Rows are points. The last column is the point's height on a tilted bowl or saddle (a function of degree 2), plus a little noise. Count its main directions that bend up, bend down and stay straight.
In the rows, zero is written as 128.

Points (11 x 3):
[[101 133 108]
 [ 81 123 121]
 [ 88 153 102]
 [147 123  96]
 [137 181 150]
 [140 155 126]
 [122 147 108]
 [108 185 120]
 [119 112  96]
 [208 105  48]
 [171 162 164]]
Directions: 1 up, 1 down, 0 straight

Points (15 x 4):
[[166 152 195 178]
 [173 139 135 130]
 [163 162 140 149]
 [138 153 115 128]
 [108 148 123 118]
 [123 146 189 170]
 [132  90 111 128]
 [ 96  51 110 197]
 [124 143  91 130]
 [ 99 117  87 134]
 [135 144 134 120]
 [151  91 103 132]
 [144 105  70 165]
 [149 150 172 147]
 [137 207  88 196]]
Directions: 2 up, 0 down, 1 straight

Points:
[[130 159 191  68]
 [108  94 182 108]
 [ 83 127 125 114]
 [133 117 166 120]
 [115 131 154 127]
 [103  70  97  62]
 [181  89  94 134]
 [118 145 159 117]
 [ 73 140 154 121]
 [137 146 171 100]
 [113  87 134 113]
 [108 185 104  53]
 [129 123  95 120]
 [ 87 132 111 104]
 [195 158  65  98]
 [ 99 137 133 123]]
Directions: 0 up, 2 down, 1 straight

Points:
[[140 133 157  90 101]
 [112  93 123 105 101]
 [104 168 162  52  25]
 [111 115 122 106 115]
 [ 86  61 153 162  99]
 [137  95 105  62  79]
 [ 97 136 154 157 126]
 [ 88 125 106  89 125]
 [ 82 178 149 127 103]
 [178 152 126 122 128]
 [126  42  66 147  73]
 [109 139 148 160 118]
 [117 112 176 120 120]
 [168  93 147 120 111]
 [203 126 127 172 107]
 [150 112  93  99 131]
 [108 162 139 102  98]
 [172 107 146 144 117]
 [179 102  86 122 136]
 [144 146 106 175 101]
 [180 116 134  91 123]
 [ 99 113 122  73  86]
 [156 155 123 143 113]
 [ 56 150  96  96 165]
 [116  91 135  97  89]]
Directions: 2 up, 2 down, 0 straight

Points:
[[125  67 176 149 163  94 104]
 [143 116 179 129  66 126  87]
 [189 110  99 121  65  76  27]
 [117  48  78 119  77 131 163]
 [ 70 152 146 125 148 107  91]
 [114 193 138 137 144 140 124]
 [133 187 156  97 121 146 122]
 [ 96 122 117 128 147  92 106]
 [137 155 200  98 172  88 119]
 [144 154 101 128 128 118 118]
 [116 164 121  71 131 138 124]
 [146 156 151 136 169 190  90]
 [158 143 156 142 136  98 127]
 [126  78 151 144 108 116 119]
 [114 172 160 147 105 151 103]
 [140 100 129 112 160 130 114]
 [136 160 133  97 100 136 119]
 [173  45 101 178 160 127  75]
 [149  61 124  85 109 101 118]
 [107 109 138 130 135  74 104]
 [134  97  97 168  84 115  90]
 [ 76  85 121 118 119 156 143]
 [155 225 196 146  49 122  74]
 [117 151 162 133 107 137 110]
 [133  88 131 134 126 196 128]
 [ 96 117 130 147 165 123 103]
 [ 94 153 125 108 107 222  98]
 [ 85 146 141  95 215  94  69]
 [118 113 146 135 134 173 115]
 [147 118 136 136  65 134  96]
 [ 46 174 124 140 160 147  48]
 [ 91 139 198 176 117 146  86]
 [116  92 147 108 148  69  97]
 [118 202 126 115 123  90 136]
 [ 77 113 160 132 153  92  94]
 [142  57  86 134 156 138 110]
 [145 118 112 143 110 113 107]
 [113 129 124  98 115 144 129]
 [127 121  74 114  64 159 123]
 [107  97 129 171 129 127 112]
 [ 85 141 122 125 125  67  95]
 [128  96  97  89 101 101 119]
 [180 103 120 117 116 158 104]
 [101 115 174 179 102 163  95]]
Directions: 1 up, 4 down, 1 straight

Points (65 x 9):
[[113  86 152 119 104 134  61 211 203]
 [ 95 160 125  90 137 128 162 172 135]
 [107 100 106 167 149  82 120 152 108]
 [140 129 168 133 108  99 147 106 139]
 [161  53 163  81  67  83 167 127 166]
 [123 128  85 123 100 106  90  85 147]
 [ 45 141 143 139 140 153 122  96 121]
 [146 160 126 136 124 109  88 128 124]
 [181 136 112 140 125 157 148 104  84]
 [139  91 131 103  39 100 133  83 166]
 [135 138  84 112 128 147 121  52 121]
 [152 155  95 138  93 108 163  82 141]
 [176 125 134  84 109 132 166  88 161]
 [122 170 136  95 154 177 129 172 127]
 [140 152 180 148 185 109 107 132 152]
 [127 140 187  99 106 181 143 151 194]
 [172 103 102 105 129 233 135  92  43]
 [177  76 107 105 173 189 195  90  78]
 [103  95 120 103 171 124 115 135 130]
 [191  77 103 103 140 126  92  95 126]
 [107 117 113 162 136 142 139 151 120]
 [105  57 164 196 137 120 140 116 104]
 [125 201 137 143 135 123 123  83  89]
 [ 82 125 106  78 170 145 217  72 235]
 [137  90 184 121 145 124 101 190 183]
 [122 155 153 150 116 156  66  87 127]
 [139 125  76 112 166 142 119  70 120]
 [168 103 155 104 117 146 158 154 150]
 [133 103 178 150 170 122 124  83 132]
 [ 93  63 118 165 114  78 109 166  63]
 [ 91  45 107 104 146 135 131  98 123]
 [139 130 119  89 122 130 112  97 133]
 [123 136 130 143 133 100 119 140 113]
 [105 118 144 153 144 122 104  86 118]
 [136 156  90  88 144 141 123 123 117]
 [104 116 105 113 136 110 135  95 122]
 [110 207 166 118 175 122 154 149 118]
 [100 153 199 150 172 112 107 113 135]
 [ 95  88 129 126 147 181 101 121 158]
 [107 131 129 184 170 115 131 129 135]
 [113 129 152 216 129 125  92 164 176]
 [149  99 148 149 126 133 203 108 142]
 [127 174  72 172  53 118  94 188 101]
 [ 92 136  87 103 181 161  97  87 141]
 [ 93 145 139 109 117  73 123 139  84]
 [114  59 114 122 132  91 128 104  98]
 [118 125 135 190 150 130 113 156 148]
 [139 215 205 142 147 110 133 117 137]
 [111 140 137 106 209 134 120 180 141]
 [ 87 120 155 100 126 107  94 117 122]
 [174  89 159 113 163 135 132 128 128]
 [110 126 197 109  83 122 110  79 164]
 [138 145 179 124 217 102 204 100 202]
 [104 151  89  96 108 132 112 107 135]
 [126 118 128 149  97 169 179 119 131]
 [ 84 166 148 100 156 137 142 122 120]
 [152 110 137 147  85 132 117 111 122]
 [169 152  95 115 110 137 140 117 111]
 [146 183 136 108 123 188  92 209 128]
 [ 93 161 108 150  75 135  52 116 140]
 [ 78 123 125 107 144 110 113 124 109]
 [ 76 172 155 137 102 120 139 136  92]
 [221 118 158 131 145 109 107 183 181]
 [123  82 148 146 191  93 128 122 131]
 [134  91 124 194 135  71 142 140 110]]
Directions: 4 up, 2 down, 2 straight

Points:
[[146 109 125 146 151 123 114  97 137]
 [ 67  99 162 148 164 154 169  73  74]
 [200 146  52 121 171 120 123 132 142]
 [110 124 115 160 172 132 126 145 134]
 [141 144 149 185 145 163 121 144 144]
 [144  85 153 176 164 147 121 105 130]
 [174 109 152 103 113  91 138 195 113]
 [117 118 170 113 104 149 116 144  95]
 [119 150 125 115 168 154  93  58  73]
 [ 48 119 187 134 157 102 128  71  22]
 [ 91 129 163  87  90 102 129 168 113]
 [103  31 130 175 101 126 167 170  79]
 [139  91 147 122  85 142 179 125 106]
 [ 94 120 175 105 159  53 122 149  99]
 [106 157 128 114 141 131 117 112 108]
 [100 128 103 145 192 168 203 114 112]
 [166  56 138  99 189 102 164 246 121]
 [141 142 124 145  97 129 125 136 132]
 [152 127 147 106 115 124  61 178  99]
 [147 126 111  98  88 108  74 154 121]
 [125  89 145  77 179 173 125 196  91]
 [118  76 154 172  92 141 154 149  90]
 [ 93 151 161  58 136 126 119 145 108]
 [116 117 132 140 107 152 155  96 121]
 [118 111 173 150 156  92  64  99  97]
 [120 174 110 135 156  75 112  88 109]
 [117 142 109  87 127 150 146  51 100]
 [164 205 114 123 102 124 130  88 158]
 [197 119 100 137 108 116 159 168 124]
 [165 136 105 164 126 130 139 121 164]
 [150 131 108 135 131  74  82  93 142]
 [149 131 153  93 116 129  91 124 117]
 [103 186  99 121  73  93 129 156 112]
 [123 159  93 150 131  86 133 184 150]
 [166  93 121 100 137 122 165 121 133]
 [100 151 122 128  92 157  83 110  82]
 [171 151  77 104 135 102 104 162 147]
 [161 123  98  97 172 163  80 210  70]
 [172 137 135 168 114 118 140 132 147]
 [102 103 129 147 104  92  92 139 108]
 [105 160  76 127  33 132 114 135  59]
 [180  99 160 107 102 139 182 138  96]
 [111  93 156 134 129 241 157  90  77]
 [119 157 206  64 137  71 146 153  87]
 [150 109 108 116 128 109 117 134 142]
 [115 169  99 170 182 127 108 141 147]
 [109 131 144 119 109 101 134 103 113]
 [161 144  93  96 106 124  95  85 129]
 [143  96 146  65 100 125  79 142 136]
 [ 62  68 141 143 113 177 105 141  66]
 [ 70 127 176 119 129 129 173  73  69]
 [132  88 126 148 164 126 168 117 128]
 [119 178 144 132 164 133 131 145 108]
 [ 48 100 131 164 118 158 133 167  77]
 [157 133 141 118  85 131 127  69 128]
 [124 162 117 111 207  99 122 126  87]
 [140  93 146  78 113  94 102 131 157]
 [136  91 119 168 109 113 127 154 125]
 [128 130 159 132  90  95 153 131 102]
 [143  76 156 134 129  97  76 170 125]
 [106 162  96 158  61 184  85 128  71]
 [127  93 187 101 132 145 139 137 107]
 [ 96 123 185  83 117 139 129 110 102]
 [134  71 156  81  81  91  89 174 141]
 [108 110  91  96 157  97 113  92 113]
 [145  72 127  76 127 116  43  92 141]
 [ 62  88 153 129 108 152  84 115  66]
 [111 123 151 137  89 124 130 133 104]
 [172 164 115  83 111 156 180 194 103]
 [131  90 152 122 108 143  62 142  95]
 [123 155 100 134  78 105 204 130 108]]
Directions: 1 up, 4 down, 3 straight

Points:
[[130 146 141 110 157  97  80 101 102]
 [132 159 115 112 127 112 132 153 124]
 [ 87 158 127 116  77 166  96 122 106]
 [138 105 126 161 140 166 120  96 118]
 [126 160 167  90  87 113 153 105 111]
 [134 111 131 109 135 145 131  42  84]
 [129 142 108 165 177 127 128 107 114]
 [105 126 139 168 139 113 150 170 126]
 [140 144  96 168  55 155 104 131 112]
 [176 104 136 182 103 111 121 121 119]
 [120 147  93 133 126 141  91 106 117]
 [ 71 162 135  59 150  55 166  89  49]
 [136 110 137 189 163 150 120  67 101]
 [121 123  86 124 181 104 124 111  94]
 [141 145 159 147 133 139 122  91 141]
 [111 140 110 153 137  88 154  95 111]
 [ 80 122 152 130 108 142 125 168 129]
 [119 157 133 201 131 153 113  89 130]
 [ 86 115 190 134 160 196 170 132  81]
 [123 147 109 145 161 104 163 183 109]
 [244 161  74 109 170 104 115  88  85]
 [116 137 137 188  91 134 122 101 125]
 [135 206  69 128 154 143 144 153  93]
 [111  97 187  96 197  86  80 125  55]
 [ 40  68 136 145 183 110 119 117  66]
 [ 98 149  97 160 125  82 118 138 122]
 [129 190 114 114 133 120 124 160 117]
 [161 125 117 132 145 102  76  67  97]
 [111 113 141  95 154  98 150 114 104]
 [ 52 107 188 132 107 159 143 115  90]
 [200 125 165 148  76 110  99  79 105]
 [ 93 123 140  88  88 121  94  88  87]
 [ 70 104  80 151  95 115 150 121 107]
 [118 160 167  87  97 168 107 182 104]
 [ 90 147 166  95 120 130 185 108 102]
 [ 77 100 179 180 173 132  97 140  73]
 [145 124 104  95  99  93 145 133 106]
 [114 174 168  85 169 115 121  98 100]
 [ 55 160 130  82 133 151  67 117  64]
 [ 63  92  91  95 134 126 121 123 103]
 [159 112 193 136  70 175 110 134 106]
 [168  97 143 150 184 150  80 113  90]
 [178  84  94  92 168 153  77 158  62]
 [138 118 157 187 105  91 177  83 101]
 [100 134 153 118 110 138 200 116 105]
 [ 92 143 118 129 128 138 106 108 116]
 [132  94 136 106 150 116 108 110 103]
 [189 165 186 142 164 148 176 110 153]
 [104 135 108  85 132  96 110 125 107]
 [101 124 172  77 118  42 179 175 109]
 [125  98  87 106 101  86  78 134 107]
 [108 140  89 102 115 119 128  64  82]
 [199 165 104 109 109 169  73 117 119]
 [139 135  89 129 150 175 217 112  77]
 [ 98 143 137 117 169 125 145 143 112]
 [137 150 112 169 107 103 122 112 131]
 [112  90 121 138  88 213 181 113  83]
 [154  86 174  91 142 126 107 111  84]
 [ 89 126 116 133 101 134 133 112 119]
 [170 100 135 148 124 148  44 137  89]
 [123 154  93 109  84  94  83 121  96]
 [108 177 122  57 113 120 137 131  88]
 [171 188 122  97  88 170 107 161 109]]
Directions: 1 up, 7 down, 0 straight

Points (66 x 9):
[[194 133 133 170 125 165  90 123  91]
 [120 145 211  67 169 106 162 134  73]
 [209  83 125 100 137 135 129 144  88]
 [111 140 140 150  85 121 140 122 110]
 [139 114 142 146 151 180 125 113 119]
 [ 52 155 125 171 124  95 119 155  75]
 [158 202  80  84 155 124  87 117 103]
 [138 115 154 158 159 152 168 121 110]
 [136 137 133  74 134 139  52 148 110]
 [114  94 123  96 118 183  76 130 112]
 [ 80  76 153  61 116 131 198 162  38]
 [155 112 152 180 141 105 121 134 112]
 [170 110  80 113 147 180 127  65 119]
 [ 92 145 122  66 103 112 117 153 105]
 [116 125 120 156  86 158 147 150 108]
 [105 120  82 154 153  99 105 152 102]
 [ 76 134 125 119 143 126 140  95 117]
 [104 127 139 126 147  93 179 100 101]
 [137 136 124 129 102 125 156 131 128]
 [121 121 183  83 127 121 155  85  99]
 [133  89 145 109 157 177 147  80 115]
 [ 88 166 138 124  98  79 146 104  95]
 [151 102 140  95  78 119  95 146  94]
 [106 118 143  60 186 112 111  54 124]
 [180  34 116 126 128 195 149 127  71]
 [106 126  98 144 148 109 145  45 107]
 [208 160  90 173 108 133 131 175  86]
 [134 134 117 136 152 136  79 100 132]
 [132 112 133 117 149 127 139  96 130]
 [174 154  74 130 142 166 149 116 110]
 [145  99  92 102 143 116 201 124  97]
 [ 96 130 101 154 152 110 141 153 106]
 [136  60 104 108 110 186 123 131  99]
 [ 90 156 134 119 112 147 108 159 114]
 [119 101 165 155 130  81 152 121  97]
 [135 137 134 142 108 132 141 114 127]
 [144 112 145 100 111 140 148  94 127]
 [109  95 164 160 101 155 181 145  90]
 [124  84 122 137 108 112 144 185  88]
 [139 155 156 147 168 128 193 129 104]
 [131 129 117 165 111 150 203 155 105]
 [172  81 139 140 158 167  79 153  94]
 [ 77 134 144 150  65 144 107  82  78]
 [170 145 130 144 144 146 193 124 114]
 [150 128  97 134 113 109 132 207  94]
 [114  48 160 174 140 124  98 146  80]
 [ 91 155 151 122  68 111 162 164  88]
 [135 114 154 150 114 139  89 164 108]
 [ 58 167 175 136 107 127 143 162  82]
 [  7 127 134 128  92 192  73 105  38]
 [ 83 132 157  81 105 113 127 116 105]
 [133 112  89  87 194 146 106 131 112]
 [129 220 160 115 134 141 131 137 104]
 [146 149 154 156 156 177 192 101  92]
 [103 135 163  80 107 110 154 143 102]
 [155 121 114 118 117 105 158 195 104]
 [153 107 121 108  97 123  90 101 123]
 [101 138 149 128 131  99  89 152 121]
 [ 93  95 122 117 113 128 123 144 108]
 [133 112 113 127 158 152 168 145 112]
 [ 83 111  89 144 108 148  84 156  83]
 [148 121  65 142 135 112 212 126  90]
 [121 146 147  82 168 117 151 142 117]
 [ 98 117 158 105  86 107 201 145  79]
 [137 178 198 108 120 133  52 159  82]
 [146 128 114  99 111 108 155 134 125]]
Directions: 0 up, 6 down, 2 straight

Points:
[[100 121 193 158 133 128 104 156 142]
 [101 112 137 190 120 140 104 148 161]
 [129  97 142 117  90 112 167  55 160]
 [115 114 132 152  74 110  94 155 105]
 [130 179 111 149  98 161 136 125 141]
 [111 176 100 163  92 125  96  98 127]
 [168 115  88  83 148  72 134 110 111]
 [128 104 159 136 124 108 155 157 114]
 [126  98 118 155 172 128 153  83 156]
 [147 123  98 103 118 118 161 133 101]
 [139 135 131  87 186 113 156 106 124]
 [129 102 126 117  74 106  75  57 150]
 [124 150 144 121 175 125 184  86 150]
 [133  78 101  90 138 112  92 161 121]
 [181 173 107 135  97 182 230  73 166]
 [182 162 127  46 137 106 161 152 165]
 [133 126 165 183 152  47 128 148  98]
 [130 111 105 131 101 122 162 124  99]
 [160  95  89 124 138 147 133 103 132]
 [155  84 126  79 169 176 158  93 115]
 [153 139 135 121 154 113 138 152 129]
 [159  72  92 114 181 178 123 163 109]
 [121 137  99 175 106  98  69  95 130]
 [132  93  52 140 126 124 127  79 118]
 [122  82 150 149 116 158 135 148 117]
 [139 177 124 176 104 135  95 112 162]
 [131 194 151 128 132  94  37 127  63]
 [118 137  88 115  73 134 105  64 107]
 [118  58 124 150 156 165 111 115 152]
 [ 76 150 156 130 116  91 183 207 188]
 [ 79 193 112 120 128 165 167 163 151]
 [154 185  44 112 143 135 118 134 141]
 [138 131 124 115 172 218 144 108 111]
 [128 123 133 170 159  99 100 111 136]
 [167 175 139 133 149 173 155 127 160]
 [118 130  76 102 141 142 100 211 171]
 [175 145 114 116 139 188  92 156 139]
 [187 130  83 160 121 119 101 158 153]
 [127 124 108 146 151 148  99  64 161]
 [124 128 152 113 120  73 126  85 107]
 [138 132  94 134  59 102 144 159  96]
 [113 142 168 195 166 187 101  83 249]
 [184  68  91  92 161 128 140 148 117]
 [230 145 103 102 160 118  66 101 192]
 [150  95 118 119 135 142 140 106 126]
 [ 72 144 137 117 177 141  91 161 163]
 [ 93 179 122  79 145 158 157  85  62]
 [114 146 184 138 151 154 144 111 160]
 [102 120 180  90 108  97 193 108 143]
 [157 120 137  97  86 171 185 165  86]
 [148 105 138 158 139 127 186 118 137]
 [130 158  98 160 122  66 138 149  97]
 [162 115 176 136  87 171 116 118 122]
 [125 128  80 145 121 102 148 108  94]
 [109 147  94 149 111 127 217 158 101]
 [ 80 105 117 165 118  85 122 145 109]
 [140 180 138 170  73  67  96 139  89]
 [142 114 150 132 169  76  95 167 103]
 [124  89 121 149  73 176 130 113 134]
 [121 140 123 185  78 124  92  86 167]
 [156 151 152 103 111 163  83 140 100]
 [106  93 133 151 137  95 137 140 112]
 [ 91 134  93 195  96 171 170 111 165]
 [138 108 114 153 103 112 119 111 125]
 [138 162  64 115 103 107  74 142 119]]
Directions: 4 up, 3 down, 1 straight
